Every row gives one point. Each copy is the shape, with its points in the same order, stretched, turned, moved and blurred by noise. Say if it was mirrored as well.

Shape, 7 rows:
[[-1.9  4.4  1.5]
 [ 2.6 -3.3 -0.6]
 [-0.9  1.1  2.1]
 [ 4.7 -2.2  0.9]
 [-0.3  4.1 -2.9]
 [-1.1  0.9  1.6]
 [ 2.6 -4.0 -0.4]]
Copy 1 (7 x 3):
[[ 3.1  5.0  3.4]
 [-2.8 -1.7  1.8]
 [ 1.1  2.1  3.8]
 [-4.2 -0.3  2.9]
 [ 0.7  5.0 -0.9]
 [ 1.1  1.8  3.4]
 [-2.9 -2.1  1.9]]
Copy 1 is: mirrored
Copy 2 (7 x 3):
[[-1.1  5.0  1.8]
 [ 3.8 -2.4 -0.3]
 [ 1.7  3.4  0.0]
 [ 5.5 -1.6  1.8]
 [-2.8  1.1  3.4]
 [ 1.1  3.0  0.0]
 [ 4.2 -2.6 -0.9]]
Copy 2 is: mirrored

Shape:
[[ 0.5  3.7 -2.5]
 [ 0.4 -2.0  4.8]
 [ 0.0 -3.1 -1.0]
 [-1.0  5.1  1.0]
 [ 4.9  4.2  3.3]
 [ 1.5  0.8 -1.5]
 [ 0.3 -2.4 -0.9]]
Copy 1, 7 rows:
[[-0.7  2.9 -3.1]
 [-0.3 -2.9  4.8]
 [ 0.5 -4.0 -1.7]
 [-2.9  3.9  0.2]
 [ 2.0  4.4  3.9]
 [ 0.7  0.2 -1.7]
 [ 0.7 -3.2 -1.4]]
Copy 1 is: only turned
Copy 2:
[[-3.9 -0.6 -2.8]
 [ 0.3 -0.1  4.6]
 [ 3.5 -0.3 -0.3]
 [-6.0  1.7  0.0]
 [-4.9 -4.5  2.8]
 [-1.2 -1.6 -1.2]
 [ 1.8 -0.6 -0.7]]
Copy 2 is: mirrored
Copy 3 (7 x 3):
[[-1.3  2.9 -3.5]
 [ 1.1 -1.9  3.8]
 [-2.3 -3.0 -1.3]
 [-1.0  5.4  0.4]
 [ 5.6  3.6  0.3]
 [-0.1 -0.4 -2.2]
 [-1.7 -2.4 -1.0]]
Copy 3 is: only turned

Shape (9 x 4):
[[ 0.9  1.4  3.0 -3.2]
 [ 2.7 -4.3  0.9  1.7]
 [-0.3 -2.5 -0.5  2.0]
 [ 3.0 -5.7  0.3 -1.8]
 [ 4.1  0.3 -1.8  2.1]
 [ 0.8  1.7  1.5  1.2]
 [-1.1  0.2  1.6 -2.6]
 [ 3.0 -1.9  3.9 -1.2]
 [ 0.2  1.4 -5.3 -5.3]]
Copy 1:
[[ 2.0  2.3  3.9  0.3]
 [ 2.3 -5.3  0.2 -1.8]
 [-0.6 -3.1 -1.1 -1.6]
 [ 3.5 -5.8  0.6  1.0]
 [ 3.6 -0.6 -2.9 -3.7]
 [ 0.6  1.2  0.9 -2.7]
 [-0.2  0.9  2.2  1.0]
 [ 3.2 -2.6  4.0 -1.3]
 [ 2.1  3.6 -3.3  4.8]]
Copy 1 is: mirrored
Copy 2:
[[ 1.8  1.8  2.5 -2.1]
 [-0.1 -4.1 -1.2 -1.2]
 [-0.9 -1.3 -1.6  1.6]
 [ 4.2 -4.1 -1.4 -1.3]
 [-1.7  0.3 -3.5 -3.7]
 [-2.1  1.8  0.9 -1.4]
 [ 1.7  1.9  1.9  0.1]
 [ 1.2 -2.4  2.1 -2.8]
 [ 5.2  6.1 -3.6 -1.0]]
Copy 2 is: mirrored
Copy 3 (9 x 4):
[[-0.6 -2.7  4.5  0.0]
 [ 5.6 -0.9  1.2 -3.4]
 [ 2.4  0.9 -0.6 -2.1]
 [ 5.3 -4.4  0.7 -3.6]
 [ 4.9  0.6  1.1  2.0]
 [ 0.5  1.5  3.1  0.7]
 [-1.4 -1.9  2.1 -0.9]
 [ 3.0 -2.4  5.0 -2.5]
 [-0.5 -5.5 -2.2  4.2]]
Copy 3 is: mirrored
Copy 4:
[[-0.7 -1.2  2.8 -4.1]
 [-1.0  4.8 -2.0 -1.8]
 [-2.2  2.5 -2.2  0.4]
 [-2.2  4.0 -3.2 -5.1]
 [ 3.0  2.1 -2.7 -0.3]
 [ 0.1  0.4  1.2 -0.3]
 [-2.8 -1.3  1.0 -2.9]
 [-0.6  3.1  1.6 -4.4]
 [-0.6 -5.5 -4.5 -3.9]]
Copy 4 is: mirrored

Shape (7 x 4):
[[ 1.6  0.7  1.1 -4.1]
 [ 1.4 -0.2  2.3  2.9]
 [-0.7  3.1  2.8 -1.9]
 [ 0.5 -2.9 -1.9  0.3]
 [-5.4  1.9 -0.9 -1.5]
 [-5.4 -2.7  2.0  2.9]
 [ 0.2 -4.6 -1.7  2.2]]
Copy 1 (7 x 4):
[[ 2.1  2.0  2.1 -3.8]
 [ 0.8 -0.5  2.8  2.1]
 [-0.7  4.0  2.5 -1.1]
 [ 0.5 -3.2  0.1 -1.2]
 [-5.1  1.7  0.0 -1.1]
 [-6.0 -2.2  3.2  1.1]
 [-0.5 -5.4 -0.1  0.0]]
Copy 1 is: only turned
Copy 2, 7 rows:
[[ 1.3  0.5  2.2 -1.7]
 [-0.2 -0.2  2.2  3.9]
 [-2.0  2.6  2.8 -0.1]
 [ 0.8 -4.1 -0.2  1.7]
 [-5.7 -1.2  0.0 -0.9]
 [-4.6 -4.5  3.1  3.1]
 [ 1.3 -5.8  0.0  3.6]]
Copy 2 is: only turned
Copy 3 (7 x 4):
[[ 0.6  1.5  1.3 -2.9]
 [ 0.9 -0.3  2.7  3.4]
 [-1.2  3.7  3.4 -0.9]
 [-0.3 -1.9 -1.7  0.8]
 [-5.7  3.0  0.1 -0.4]
 [-5.6 -2.3  2.2  3.5]
 [-0.8 -4.2 -1.7  2.6]]
Copy 3 is: only turned
Copy 4 (7 x 4):
[[ 4.0 -0.1 -1.4 -1.8]
 [-1.0 -0.6  2.7  0.7]
 [ 3.5  1.5 -0.7  1.8]
 [-1.6 -3.5 -2.4 -1.6]
 [ 1.1  1.0 -5.5  3.8]
 [-2.2 -4.2 -1.7  7.1]
 [-3.6 -4.5 -1.4 -0.3]]
Copy 4 is: mirrored

Shape, 9 rows:
[[-1.0 -2.4 -1.0  2.6 -0.8  2.1]
 [-3.3  0.5 -2.3  1.2 -0.7  4.3]
 [ 1.8  1.4  3.4 -3.1 -4.6  2.5]
 [ 0.8 -3.8  1.2 -2.2  2.1 -1.1]
 [ 0.6  5.6 -0.2 -0.2  2.3 -0.2]
 [ 2.3  2.2  7.5 -1.0  2.1 -1.0]
 [ 2.2 -1.6 -0.5  1.1 -2.3  2.0]
 [-3.5  0.7 -1.4  2.2 -0.5 -0.2]
 [ 4.2  4.8 -4.4  1.7  3.1  3.1]]
Copy 1 (9 x 6):
[[-0.5 -1.4 -0.8  3.3 -1.0  1.9]
 [-2.1  3.0  0.0  1.6  0.4  2.9]
 [ 1.5 -0.7  2.3 -4.9 -4.4  0.3]
 [-1.3 -6.3 -1.1 -0.5  0.9 -1.6]
 [ 2.9  2.7 -0.6 -2.2  2.8 -2.4]
 [ 5.1 -4.2  4.7 -3.4  1.2 -3.2]
 [ 1.6 -1.2 -1.9  0.6 -3.8  1.6]
 [-1.5  1.8 -0.2  3.2  0.1 -1.2]
 [ 5.0  3.7 -5.8 -1.4  3.1  2.0]]
Copy 1 is: only turned
Copy 2:
[[-2.0 -2.9 -1.6  1.4  1.1  0.9]
 [-3.2 -0.2  0.6  0.7 -0.1  4.3]
 [ 3.6 -3.3  5.9  1.5 -3.3 -0.9]
 [ 0.1 -1.9  1.7 -3.5  4.2 -2.2]
 [ 3.2  3.3 -0.6  1.2  3.0 -0.3]
 [ 4.1 -1.3  5.6  3.6  4.7 -4.3]
 [ 1.1 -4.1 -1.2 -0.4 -0.6 -0.5]
 [-3.0  1.1 -1.7  1.6  1.1 -0.7]
 [ 5.0  1.6 -4.5  0.5  3.3  2.5]]
Copy 2 is: only turned

Shape:
[[ 0.3  0.0 -1.0 -1.1  0.0  1.9]
 [-4.9  1.4  1.5 -3.0 -1.0 -1.0]
 [-4.3  2.3 -4.9  0.1  2.4  3.1]
 [-3.7 -5.3 -0.9  2.2 -0.9  0.7]
 [ 5.4  3.0 -2.4  2.6  1.3  1.1]
 [ 0.5  1.9  0.4  4.7  1.2 -3.7]
 [-2.4 -5.7 -0.7 -3.2 -2.2 -0.1]
 [ 1.1 -2.4  0.7 -0.2  2.6  0.5]
 [-3.4 -0.5 -3.3 -2.5 -0.7  0.8]
 [ 3.8  1.1 -2.8  2.4  3.6 -2.2]]
Copy 1:
[[ 0.7  0.5 -2.1 -1.0 -0.8  1.2]
 [-4.7  1.4  1.7 -3.2  0.9 -1.3]
 [-3.9  4.4 -5.0  1.3  1.5  2.3]
 [-4.5 -4.7 -0.1  0.6 -1.9  1.6]
 [ 4.0  2.4 -3.3  4.8 -2.0 -0.8]
 [-1.0  0.5  1.7  5.4  0.6 -3.4]
 [-2.4 -5.1 -1.4 -4.2 -2.2 -0.3]
 [ 2.0 -2.3 -1.3  0.1  0.7  1.0]
 [-4.0  0.6 -3.5 -1.8 -0.3 -0.2]
 [ 2.3  0.6 -3.0  4.0  1.0 -2.5]]
Copy 1 is: only turned
Copy 2 (10 x 6):
[[-0.8  0.5  1.4  0.4 -0.9 -0.3]
 [-0.7  2.3  1.9 -4.4  4.0 -0.1]
 [-6.8  2.7  0.9  1.5  1.4  1.9]
 [-1.4 -5.0 -1.0  0.0  2.8  3.0]
 [-0.2  1.2  0.4  6.8 -2.6 -5.5]
 [ 0.0  0.3 -1.8  4.7  4.8 -4.9]
 [-0.2 -4.0  0.0 -4.6 -0.5  1.9]
 [-0.8 -2.6  3.1  1.2 -0.2 -2.2]
 [-3.6  0.9 -0.3 -3.0  0.4  0.8]
 [-3.0 -0.5  0.3  5.0 -0.3 -6.4]]
Copy 2 is: mirrored
Copy 3, 10 rows:
[[ 1.4 -1.1 -2.5 -1.9  1.5  1.4]
 [-2.9  1.8  0.6 -3.5  0.4  0.5]
 [-2.7  2.7 -4.7  0.6  5.0  3.3]
 [-3.7 -3.9 -2.2  1.6 -0.4  0.8]
 [ 6.3  0.7 -4.9  1.1  2.3 -0.8]
 [ 1.8  1.7 -1.6  2.9  0.1 -4.4]
 [-2.9 -5.7 -1.6 -3.7 -0.3  0.3]
 [ 1.9 -3.1  0.0  0.0  2.4 -0.2]
 [-3.2 -0.2 -3.8 -2.8  2.1  1.5]
 [ 3.9 -0.7 -3.7  1.4  4.2 -3.8]]
Copy 3 is: only turned

Shape (13 x 8):
[[ 0.3 -0.5  3.8 -2.7  1.9  1.4 -2.2 -1.1]
 [-0.2 -2.9  2.7 -2.6 -1.1 -3.6  0.2 -6.6]
 [ 0.6 -0.2 -2.7 -2.3 -1.9  2.2 -1.2 -0.6]
 [ 0.6 -1.4  3.4 -2.2 -2.2 -2.4  0.5  1.3]
 [-0.8 -2.2 -1.6 -0.7 -2.5  1.3  0.0  2.9]
 [-0.3  1.4 -3.9 -3.4 -2.9 -2.7 -0.2  3.3]
 [ 0.3 -0.2 -0.2 -2.1 -2.5  2.4 -2.7 -3.1]
 [-1.1 -2.6  1.1 -3.6 -2.4 -2.3 -1.1  1.6]
 [-9.7 -1.4  0.3  5.6  1.6  2.6  0.2 -1.7]
 [-1.8  2.1  0.2  0.2 -1.7 -0.1 -0.1  1.7]
 [-1.9 -2.2  0.1 -2.5 -0.1  1.4 -4.2 -2.9]
 [-0.3  1.3  1.5 -2.3  6.2  2.8  0.2  3.6]
 [ 0.0  0.0  1.3  5.5 -0.9 -3.9  0.0  1.8]]
Copy 1, 13 rows:
[[ 0.4 -1.7  4.2 -4.1  3.1  0.0 -1.3  0.8]
 [ 0.3 -4.3  6.5 -1.0 -1.6 -4.7  0.6 -2.4]
 [ 0.4 -0.7 -1.6 -2.8 -1.6  1.1 -2.5 -0.1]
 [ 0.4  1.4  4.4 -2.7 -0.1 -0.9  2.3  1.1]
 [-0.5  2.0 -1.4 -2.7 -1.0  2.7  1.0 -0.7]
 [-2.6  3.8 -2.4 -3.1 -2.7 -2.2  0.0  2.2]
 [ 1.4 -1.3  1.6 -3.1 -2.0  0.8 -3.7 -1.7]
 [-0.9  1.4  2.8 -5.0 -1.0 -1.3  2.2 -0.3]
 [-6.1 -0.5  3.4  3.4  3.2  4.9 -2.7 -7.5]
 [-2.1  2.9  1.3 -0.5  0.0  1.0 -1.6  0.5]
 [-0.4 -2.2  2.2 -4.6  0.4 -0.2 -2.9 -3.3]
 [-2.7 -0.5 -0.1 -3.8  6.9  1.7 -0.5  5.1]
 [ 0.0  4.8  2.5  3.6  2.2 -1.7  0.9 -2.1]]
Copy 1 is: mirrored
Copy 2, 13 rows:
[[ 1.0  0.2  0.3 -1.0  2.7  1.9 -3.6  0.7]
 [-1.4  1.3  3.7 -3.5  2.1 -2.3 -1.2 -3.9]
 [ 0.3  2.1 -4.1 -2.0 -1.2  1.2 -3.9 -2.5]
 [-2.3 -1.4  0.4 -3.9 -1.2 -0.4 -1.4  1.4]
 [-1.0  1.9 -3.9 -3.0 -3.0  1.6 -0.8  1.0]
 [-4.1  0.7 -6.1 -4.4 -2.4 -2.0 -4.1 -0.1]
 [ 0.8  2.5 -0.7 -1.7 -0.8  2.3 -5.0 -3.0]
 [-1.8  1.1 -1.0 -5.6 -0.7 -0.9 -2.2  1.3]
 [-5.7  7.5  0.4  4.3  1.1  4.0  2.3  1.6]
 [-3.9  0.6 -2.1 -0.3 -1.8  1.2 -3.0  1.0]
 [ 1.0  4.7 -0.2 -1.7  1.8  1.2 -4.4 -0.7]
 [ 0.1 -1.1 -5.7  0.4  4.6  1.9 -1.7  3.3]
 [-4.0  0.2 -0.5  2.6 -4.4 -2.2  0.0  2.7]]
Copy 2 is: mirrored
Copy 3, 13 rows:
[[  0.9   1.5   4.7  -0.1  -1.1   0.0  -3.6   0.2]
 [ -2.2   0.8   5.9   0.7  -2.1  -7.6   0.2  -1.2]
 [  0.9   3.1  -0.8  -1.5  -3.1   0.0   1.8   1.3]
 [ -0.9  -3.7   3.9   0.6  -2.1  -1.4   1.2   0.2]
 [ -1.1  -0.4  -1.1   0.0  -1.8   1.1   2.4   3.6]
 [ -0.8  -4.0  -3.4  -4.0  -3.8  -0.9   2.6  -0.5]
 [  0.3   3.8   1.0   0.1  -3.9  -1.2  -0.1  -0.8]
 [ -2.2  -3.2   2.7  -1.3  -3.4  -1.8  -0.1   2.6]
 [-10.1   6.5  -0.1   4.1   3.7   0.5  -1.3   3.8]
 [ -2.8   0.0  -1.1   0.1  -1.4   0.9   0.9  -1.2]
 [ -1.6   3.2   1.8  -0.4  -3.1  -2.1  -2.7   2.5]
 [  2.2  -0.2   1.2  -3.4   4.4   4.5  -3.9   1.5]
 [ -3.5  -2.8  -1.5   4.7   1.9  -2.7   0.1  -1.0]]
Copy 3 is: mirrored
Copy 4, 13 rows:
[[ 2.4 -2.3  5.3 -1.7  2.6 -0.3 -1.9 -1.5]
 [ 3.0 -5.2  2.4 -0.5  5.2 -5.8  3.5  0.2]
 [ 1.4 -2.0 -1.6 -3.5  1.3  0.8  0.1 -1.2]
 [ 0.1 -2.8  4.7 -2.8 -1.5 -3.9  1.3  0.4]
 [-0.8 -3.9 -0.4 -2.7 -2.6  0.2  0.0 -0.8]
 [-1.9 -0.2 -2.3 -5.0 -2.5 -3.6  0.8 -3.1]
 [ 2.1 -2.8 -0.2 -2.6  4.1 -0.2 -1.0  1.1]
 [-0.6 -4.8  2.3 -4.3 -0.9 -4.2 -0.3 -1.2]
 [-6.1 -7.2 -0.9  7.5  3.0  2.2 -1.4 -1.8]
 [-2.7 -0.3  1.0 -0.2 -0.7 -1.1 -0.3 -0.5]
 [ 2.0 -5.5  0.3 -2.1  4.4 -1.2 -3.0 -1.5]
 [ 0.6  0.2  5.2 -1.1 -1.0  3.7 -2.0 -6.9]
 [-0.3 -1.0  0.8  4.9 -4.1 -3.7  0.0  1.6]]
Copy 4 is: mirrored

Shape:
[[-1.1 -3.9 -0.6  3.2 -1.7  0.6 -2.4  6.6]
 [ 3.0  3.2 -4.4 -4.8  1.6 -1.2 -5.8  2.1]
 [-1.5  0.0 -0.1  3.6 -0.6 -0.5  0.1 -1.4]
 [-1.5 -0.2  3.6  0.6  6.5  2.9 -1.2 -2.9]
 [-1.9 -1.0  0.2 -0.6 -1.5 -1.8  3.5 -1.6]
 [-0.6 -1.0 -2.7  0.0  0.7  0.2 -0.6  2.4]
 [-0.3 -5.7  0.7  1.3 -0.7 -1.2  0.8  6.4]
 [ 0.5 -3.6 -3.0  3.4 -1.8 -4.4  0.3 -2.4]
 [ 1.3 -1.2  2.2  6.3 -2.5 -2.3  0.1  0.4]
 [ 0.4 -5.6 -2.5 -1.6 -2.6  0.7 -2.2 -0.9]
 [-1.9  2.9  0.4  0.2  1.6 -3.7 -3.7 -2.1]
 [-1.7  5.5  1.0 -2.0 -2.7 -1.7 -0.2  4.8]]
Copy 1:
[[-3.0  0.2  0.6  6.5 -1.2 -0.9 -2.4  2.3]
 [-7.8 -1.5 -2.7 -1.4  5.5 -3.3  1.9  0.1]
 [ 0.5  3.2 -0.6  1.6 -0.7 -0.3 -0.2 -0.9]
 [ 3.2 -2.2 -1.3  1.3  3.2  1.9  1.8 -3.8]
 [ 1.5  1.6 -0.6 -2.2 -1.7 -1.9 -2.6  0.2]
 [-3.3  0.0 -1.9  1.2 -0.2 -2.0 -0.5  0.9]
 [-2.0 -2.0  0.6  4.7 -2.1 -3.4 -4.3  2.2]
 [-1.6  4.4 -2.8  1.1 -1.1 -3.6 -4.6 -2.3]
 [ 1.1  4.5  1.8  4.4 -0.8 -3.1 -1.8 -1.8]
 [-4.4  0.3 -0.3  0.4 -2.0  0.3 -3.7 -3.0]
 [-0.8  3.4 -2.5 -0.8  5.7 -0.9 -1.0 -0.1]
 [-1.6  1.3  1.7 -1.1  2.3 -2.6  1.2  4.8]]
Copy 1 is: mirrored
Copy 2, 12 rows:
[[-0.4 -0.4 -3.7  1.3 -1.7 -4.5 -4.1  1.0]
 [-2.0 -1.8  0.3 -4.6  1.3 -9.2  5.7 -2.2]
 [-0.4  0.3  2.6  0.3  0.1  0.7 -1.1  0.6]
 [ 0.9 -5.5  2.1 -3.5  1.9  3.3 -0.4 -3.7]
 [ 0.9  2.2  1.9  0.2 -3.9  1.8  0.7  0.7]
 [-2.1 -0.1 -2.2 -0.2 -1.2 -2.6  1.0  0.2]
 [ 0.9  2.2 -4.0  0.5 -3.0 -2.8 -4.1 -0.2]
 [-1.4  4.0  1.4  3.7 -1.1 -1.5  0.1 -2.3]
 [ 1.7  3.2  3.0  1.0  1.9 -0.9 -3.5  0.2]
 [ 1.9 -1.7 -2.1  4.5 -4.8 -3.2  0.2 -1.1]
 [-0.9 -2.1  6.7 -5.2  0.8 -3.0  1.0 -4.0]
 [ 0.5  0.7  3.4 -6.5 -1.4 -4.0  0.6  4.0]]
Copy 2 is: mirrored
